Each point is reached from the start by the listed moves, each made 0, 1 or 2 times, or once backwards (-1), plus a little noise. Say if it took an odd or an even number of moves. Then give how often each move was made.
In the rows, 128 means zero.

Moves:
(1): [173 114 136 141 108]
(2): [141 161  98 132 124]
Start: [100 125 169 144 155]
Points:
[189  98 183 171 109] => even (2, 0)
[123 191 110 155 151] => even (0, 2)
[ 54 137 162 134 171] => odd (-1, 0)

Moves:
(1): [144 141 114 133 142 134]
(2): [106 146 123 116 130 125]
(3): [136 145 155 141 120 127]
(4): [123 127 115 143 106 132]
(5): [117 123 138 145 144 140]
(6): [131 136 124 121 130 166]
Start: [133 132 132 135 144 128]
Points:
[133 236 131 154 142 174] => even (2, 2, 2, 1, 0, 1)
[155 130 103 223 162 175] => odd (2, -1, 0, 2, 2, 0)
[101 187 196 107 122  62] => even (-1, 2, 2, -1, -1, -1)
[128 141 187 219 106 232] => even (-1, -1, 2, 2, 2, 2)

Moves:
(1): [157 138 125 141 118 138 123 156 127 109 146]
(2): [115 168 153 135 126 121 125 111 132 118 115]
(3): [117  97 146 127 131 129 152 139 128 118 129]
(4): [115 143 109 162 155  96 147 128 138 116 145]
(5): [143 145 125  82 163 128 147 151 124 112 107]
(6): [130 137 143 138 152 178 125 116 122 115 146]
(7): [112 145 119 135 108 136 161 125 105 110 125]
(8): [108 136 122 124 116 141 125 143 134 134 128]
(9): [126 120 129 118 107 122 141 114 162 135 154]
Start: [149 123 133 115 139 139 109 112 140 159 109]
Points:
[ 56 174 187 147 107 131  53  61 184 204  90] => odd (-1, 2, 0, 0, -1, 0, -1, 2, 0)
[151  37 156 138 182 219 153 148 229 131 247] => odd (1, -1, 2, 1, 0, 2, -1, 1, 2)
[100 158  31 214  61 114 153 121 215 164 242] => odd (1, -1, -1, 2, -1, 0, 1, 2, 2)

Moves:
(1): [164 148 116 133 124 124 127 124 127 147 132 140 132 109]
(2): [131 152 130 133 138 111 124 141 128 121 117 135 132 139]
(3): [139 134 152 133 132 125 136 115 137 133 134 124 128 123]
(4): [134 131 118 163 131 134 123 130 124 130 144 121 123 134]
(5): [134 118 124 125 146 143 131 141 124 134 127 131 140 131]
(6): [131 144 126 121 130 150 132 120 125 133 107 114 132 128]
(7): [121 130 132 127 124 127 153 129 127 136 128 129 129 115]
(8): [133 133 127 124 111 130 134 153 145 114 136 118 121 126]
(9): [114 135 117 131 137 135 131 119 156 118 140 130 130 124]
(10): [120 134 128 123 128 130 122 131 134 146 129 125 119 119]
(11): [137 141 131 109 138 140 122 117 113 128 158 125 119 126]
(12): [117 136 142 135 126 151 120 136 124 121 134 149 130 124]
(13): [122 134 128 138 119 121 116 133 129 129 133 126 153 121]
(14): [127 125 132 125 114 127 130 119 131 142 133 134 119 156]
Start: [139 133 132 131 101 128 127 139 131 142 127 123 108 139]
Points:
[125 213 185 143  89 120  47 128  79 170 144 190 101 204] => odd (0, 2, 0, 0, -1, 0, -1, -1, -1, 1, 1, 2, 1, 2)
[185 213 141 175 143 196 132 103 184 208 234 132 135  10] => even (2, -1, 2, 1, 1, 0, 1, 0, 2, 2, 1, 1, 1, -1)
[164 237 179 111  50 127 184 138 175 163  46 149  86 172] => odd (1, 2, 1, -1, -1, 2, 1, 1, 0, 0, -1, 1, -1, 2)
[152 198 111 133  57 123 135 118  87 186 113  85  98 198] => odd (0, 1, -1, 1, -1, 2, 1, 0, -1, 0, 1, -1, 1, 2)
[136 223 154 207 104 178 136  86 163 164 160 189 151 163] => odd (1, 1, 1, 1, 0, 1, 1, -1, 2, -1, 0, 2, 1, 2)
[141 163 138 146 173 161 187  98 136 165  82 101 114 249] => odd (-1, 2, 1, 1, 2, 2, 1, -1, 1, -1, 0, -1, -1, 2)
[201 244  67  68 127 141 185 183 194 204 208 136  65 146] => odd (2, 2, -1, 0, 2, 0, 2, 2, 2, 2, 2, -1, -1, 2)

Moves:
(1): [147 126 131 130 128 135 128 124 125 128 128 126 127 132 120 131 122 131
 120 125 126 123 126 135 126]
(2): [123 153 133 122 127 133 129 117 129 128 125 124 131 128 128 132 123 133
 122 127 127 128 132 133 139]
(3): [122 127 142 131 130 132 127 129 124 128 127 130 125 129 126 120 127 130
 136 134 126 127 124 131 130]
(4): [124 131 126 147 130 131 129 124 128 128 129 123 132 131 129 125 131 124
 126 126 131 131 131 134 128]
(5): [129 124 126 124 145 130 129 130 129 126 131 121 131 125 127 127 125 130
 131 127 129 126 132 127 130]
(6): [123 127 128 128 126 149 126 125 124 127 127 125 128 124 128 130 128 128
 129 128 130 125 125 124 127]
(7): [125 129 135 125 128 129 149 124 122 128 126 127 129 131 125 128 133 122
 124 127 124 136 131 124 123]
(8): [132 131 129 127 127 130 130 143 128 132 128 126 131 133 130 125 127 126
 130 136 129 124 129 133 124]
(9): [132 125 131 130 119 138 129 123 146 123 132 125 125 125 124 127 125 133
 124 132 132 133 123 116 132]
(10): [127 125 129 125 124 130 126 128 132 146 126 128 129 130 127 123 123 135
 130 119 127 134 131 130 132]
(11): [123 131 129 128 129 130 132 127 125 132 142 131 121 135 130 125 124 127
 125 127 129 128 124 127 124]
(12): [130 129 123 131 134 129 127 131 127 132 126 139 124 120 129 129 130 125
 122 134 128 133 130 130 131]
(13): [128 128 129 126 126 127 125 129 128 126 132 132 141 128 127 123 121 122
 126 127 131 128 129 128 132]
(14): [130 127 126 124 131 126 131 125 127 129 125 136 129 147 133 125 134 125
 121 135 130 128 128 129 133]
(15): [131 125 127 130 127 117 135 127 120 134 123 124 129 122 150 134 114 123
 128 132 129 126 125 126 131]
(16): [119 123 132 131 131 126 119 131 136 133 134 128 129 129 126 152 128 122
 128 135 137 129 120 134 123]
(17): [134 125 131 121 128 129 128 127 131 132 135 125 135 124 135 129 142 131
 125 130 119 126 133 135 130]
(18): [125 126 127 132 127 129 131 135 126 127 130 132 132 130 126 130 127 143
 127 133 124 131 130 128 127]
(19): [137 126 123 130 128 132 129 125 128 129 128 142 130 131 131 131 130 131
 152 127 136 135 133 131 125]
(20): [128 127 122 130 130 126 125 123 126 136 127 121 128 126 127 122 128 125
 130 145 125 127 124 129 125]
(21): [128 128 129 123 125 127 130 130 124 128 131 125 124 126 130 123 134 134
 122 132 146 131 131 129 127]
(22): [134 130 128 117 125 127 126 134 128 121 126 124 123 132 132 121 129 125
 128 129 119 154 133 137 121]
(23): [127 125 131 127 125 128 126 122 126 125 126 131 123 126 128 130 127 124
 126 128 124 127 146 129 125]
(24): [124 122 119 126 125 130 135 131 133 123 128 130 125 128 130 123 122 130
 132 124 130 123 126 145 129]
Start: [128 137 117 134 133 133 140 130 139 141 136 126 129 125 135 128 123 124
 131 135 134 134 126 135 123]
Points:
[143 126 127 127 128 164 202 145 156 173 155 128  99 132 141 138  88 146
  69 129  87 195 152 122 116] => odd (1, 0, -1, 0, 1, 0, 2, 1, 2, 2, 2, 2, -1, 0, 1, 0, 0, 2, -1, -1, -1, 1, 1, 0)
[115 174 153 134 140 178 123 140 136 177 177  97 109 131 145 176  91 170
 105 212 178 131 122 147 118] => odd (1, 2, 1, 0, 1, 1, -1, 2, 1, 0, 2, 0, -1, 0, 1, 2, 0, 2, 0, 1, 2, 0, 1, -1)
[135 127 135 146 136 139 115 130 117 170 136 114 127  72 138 101 163 190
 136 200 127 113 154 133 132] => odd (0, 0, 2, 0, 0, 0, -1, 0, 0, 0, -1, 1, -1, -1, 0, -1, 2, 2, 0, 2, 2, -1, 1, -1)
[164 129 101 155 105 140 181 104 174 218 162 150 121 140 195 173 132 145
 106 192 181 191 155 197 125] => even (1, 1, -1, 2, -1, -1, 1, 1, 2, 2, 1, 2, -1, 1, 2, 2, 2, 1, 2, 1, 2, 0, 1, 1)
[124 141 133 180 158 249 129  96 165 111 194 114  89 107  93 136 116 186
 134 152 198 140 109 161 123] => even (2, 1, 2, 2, 2, 2, -1, -1, 2, -1, 2, 1, -1, -1, -1, 1, 0, 1, 1, 0, 2, 0, 0, 1)
[173 118 125 125 146 190 150 169 121 113 144 127 113 162  95  73  98 129
 190 157 115 124  87 161  90] => even (2, -1, 2, -1, 1, 1, 0, 2, 0, -1, 1, -1, 0, 0, -1, -1, -1, 0, 1, 1, -1, 1, -1, 1)
[ 72 158 127  63 140 169 144 130 123 114 167 146 153 161 167 148 128 130
 143 171 182 145 148 202 129] => odd (-1, 2, 1, -1, 1, 2, 0, 0, -1, -1, 1, -1, 2, 2, 0, 2, 1, 1, 1, 0, 2, 1, 1, 2)
[154  95  96 130 153 182 134 137 136 139 179  78 132 114 153 123 144 114
 124 162 175  64 158 164 100] => even (1, -1, -1, 1, 2, 2, -1, 2, 0, -1, 1, -1, 0, 0, 0, 0, 2, -1, 0, 1, 2, -1, 2, 1)

Moves:
(1): [131 136 123 121 120 133 120 126 120 120 132 127 124 128 126 128 122 123
 128 129 137 131 135 130 132 122 121]
(2): [123 120 130 128 117 130 118 128 126 132 126 122 120 123 131 130 125 132
 122 135 124 126 128 129 135 128 124]
(3): [120 127 124 132 127 121 143 136 110 122 123 130 128 126 127 133 119 120
 124 122 124 125 117 131 136 132 128]
(4): [131 126 138 126 134 123 122 132 115 138 133 136 126 128 143 136 132 122
 130 120 132 127 130 135 118 133 131]
(5): [128 119 127 119 131 135 132 129 129 132 131 125 119 135 122 124 149 119
 125 135 121 135 133 128 109 121 116]
(6): [124 130 123 119 123 124 125 131 139 124 133 122 120 133 127 131 124 132
 124 124 132 131 123 118 121 135 122]
(7): [122 129 142 131 128 119 135 124 128 125 124 125 126 126 132 124 121 131
 133 129 131 129 131 123 119 133 127]
(8): [124 131 121 132 128 129 138 129 133 128 126 135 122 128 124 131 128 134
 124 125 138 123 135 121 122 129 128]
(9): [133 133 127 130 127 135 131 125 127 123 115 136 103 134 123 137 125 122
 119 119 120 131 127 122 130 137 134]
(10): [129 137 123 131 118 123 120 123 123 136 124 111 126 125 137 122 120 123
 137 130 120 126 126 124 140 126 125]
(11): [144 116 118 122 125 132 119 125 111 125 144 130 139 125 129 120 118 121
 141 134 135 135 123 136 129 152 135]
(12): [120 131 128 130 127 139 136 135 124 127 128 124 129 138 129 131 125 130
 133 133 128 132 135 129 131 129 124]
(13): [121 120 122 120 117 118 133 126 134 124 132 131 139 137 128 125 129 113
 126 136 125 115 142 129 127 136 130]
(14): [129 135 133 134 124 131 115 132 114 126 124 130 139 135 122 123 124 123
 136 133 124 138 131 133 130 135 141]
(15): [130 134 127 134 118 119 126 126 126 128 132 140 128 129 115 135 129 139
 132 141 109 117 117 138 128 121 118]
(16): [140 125 125 141 138 113 134 137 128 122 135 120 130 124 129 133 119 135
 129 123 120 126 139 131 127 125 136]
(17): [130 128 122 125 130 123 129 139 137 117 124 142 115 145 136 120 118 132
 134 134 130 140 129 131 124 115 136]
(18): [123 125 128 117 124 124 128 102 127 134 131 133 131 131 121 127 131 135
 122 124 126 131 130 130 135 120 137]
(19): [137 133 126 123 141 120 125 123 119 132 128 118 123 134 141 133 126 127
 115 133 135 118 137 113 118 130 131]
(20): [123 135 132 143 141 130 116 137 127 129 139 129 117 121 135 130 117 124
 119 130 122 117 148 126 135 142 121]
(21): [134 131 131 125 125 119 130 126 126 121 125 125 112 124 124 127 132 131
 126 132 132 123 126 128 130 130 131]
(22): [112 134 124 132 121 121 128 123 128 119 123 127 125 127 126 133 126 122
 127 130 137 140 130 127 129 132 117]
(23): [127 123 127 124 126 127 140 120 124 137 131 128 129 130 120 134 129 129
 134 117 136 131 133 115 135 125 118]
(24): [129 133 130 130 135 126 123 130 135 128 119 125 122 122 126 138 121 130
 131 128 127 124 124 125 125 124 122]
Start: [120 136 124 123 136 124 144 133 131 120 124 123 140 135 136 116 131 127
 131 112 132 135 133 120 121 123 131]
Points:
[ 90 185 107  83 152  84  94 131 158 116 138  74  33 198 219 111 101 100
  90 136 162 137 242  54  97 117 107] => odd (1, 0, -1, 1, 1, 2, 0, 0, 0, 2, -1, 1, 1, 0, -1, 0, 2, 1, 2, 2, 1, 1, 0, 0)
[203 107 103 111 128 137 122 140  48 124 149 140 168 134 111 110 115 145
 159 103 187 156 108 110 134 171 188] => odd (0, 1, 0, 0, -1, 0, -1, 1, 0, -1, 2, -1, -1, 2, 0, 0, 0, -1, 1, -1, 1, -1, 2, -1)
[166 110 152 147 168  46 134 159 138  76 167 160  67 132 143 110  92 162
 127 185  54  79 178 177  95 119 146] => even (0, 1, 0, 0, 1, -1, 2, -1, 0, -1, 1, 0, 1, -1, 2, 2, 2, 1, 0, 2, 2, -1, -1, 1)
[ 64 196 147 125  83  75 101  95 139 111  85 119   9 206 182 128  74 122
  96 201  66  89 211  82 146 128  98] => odd (0, 2, -1, 0, 0, 0, 2, -1, 2, 2, -1, 2, 2, 0, 2, -1, 2, 1, 2, 2, 1, 1, 0, 0)
[ 94 190 127 172 111   7 137 115  38  92 138 157 110 153 143 128  54 132
 114 139  93  92 180 140 169 164 172] => odd (0, 0, 2, 1, -1, 0, 1, 1, 0, 1, 0, 0, 1, 2, 2, 1, 1, 2, 1, 2, 2, 1, 0, -1)
[ 73 176 100 164 103  88 156 163 122  63  78 130  11 107  61 156 106 143
 110 129 123 159 143 111 138  68  48] => odd (2, 2, 2, -1, 2, 0, 0, 2, 0, 0, -1, -1, -1, 1, 1, 1, 1, 0, -1, 1, 2, 2, 1, 2)
[ 71 152 125 133 107  85 144 142 131  78  80 112  22 167 144 128  90 150
 128 151  87 197 120 124  90  93  93] => odd (0, 2, 1, 0, 2, 1, 2, 0, 1, 1, 0, 1, -1, 0, 1, 1, 2, 1, 0, 0, 0, 2, -1, 1)
[104 115 122  62 168  67 177 121 108 114 139 108 135 183 183 108  73  80
 113 107 157 106 155  57  96 195 151] => even (-1, -1, 2, 0, 0, 2, 2, -1, 0, 0, 1, 0, 2, 0, -1, -1, 1, 1, 2, 1, 0, -1, 1, 1)
[149 163 100 138 133 162  77 169 113  83 120 104  39 135 146 113  66  80
 124 144  97 150 167 109 149 159  94] => odd (2, 1, 0, -1, 1, 0, 0, -1, 2, 1, 1, 0, 0, 0, 0, 0, 1, -1, 0, 2, 0, 0, 0, 1)
[ 61 167 128  92  47 128 118 104 177  77  80 199  79 230 100 100 114 132
 121 155  94 165 173 135 122 104 167] => even (1, 1, -1, 0, 0, 1, 1, 1, 2, 0, -1, 1, 2, 2, 1, -1, 2, 2, -1, 0, 0, 0, -1, 0)
[ 97 172 116 174  77 117  36 133  75 144 146 120 110  60 147 137  74 124
 128 132  76 100  71 161 199 188  84] => odd (0, 2, 1, 1, -1, 1, -1, 0, 0, 2, 1, -1, -1, 0, 2, -1, -1, 0, -1, 2, 0, 1, -1, 0)
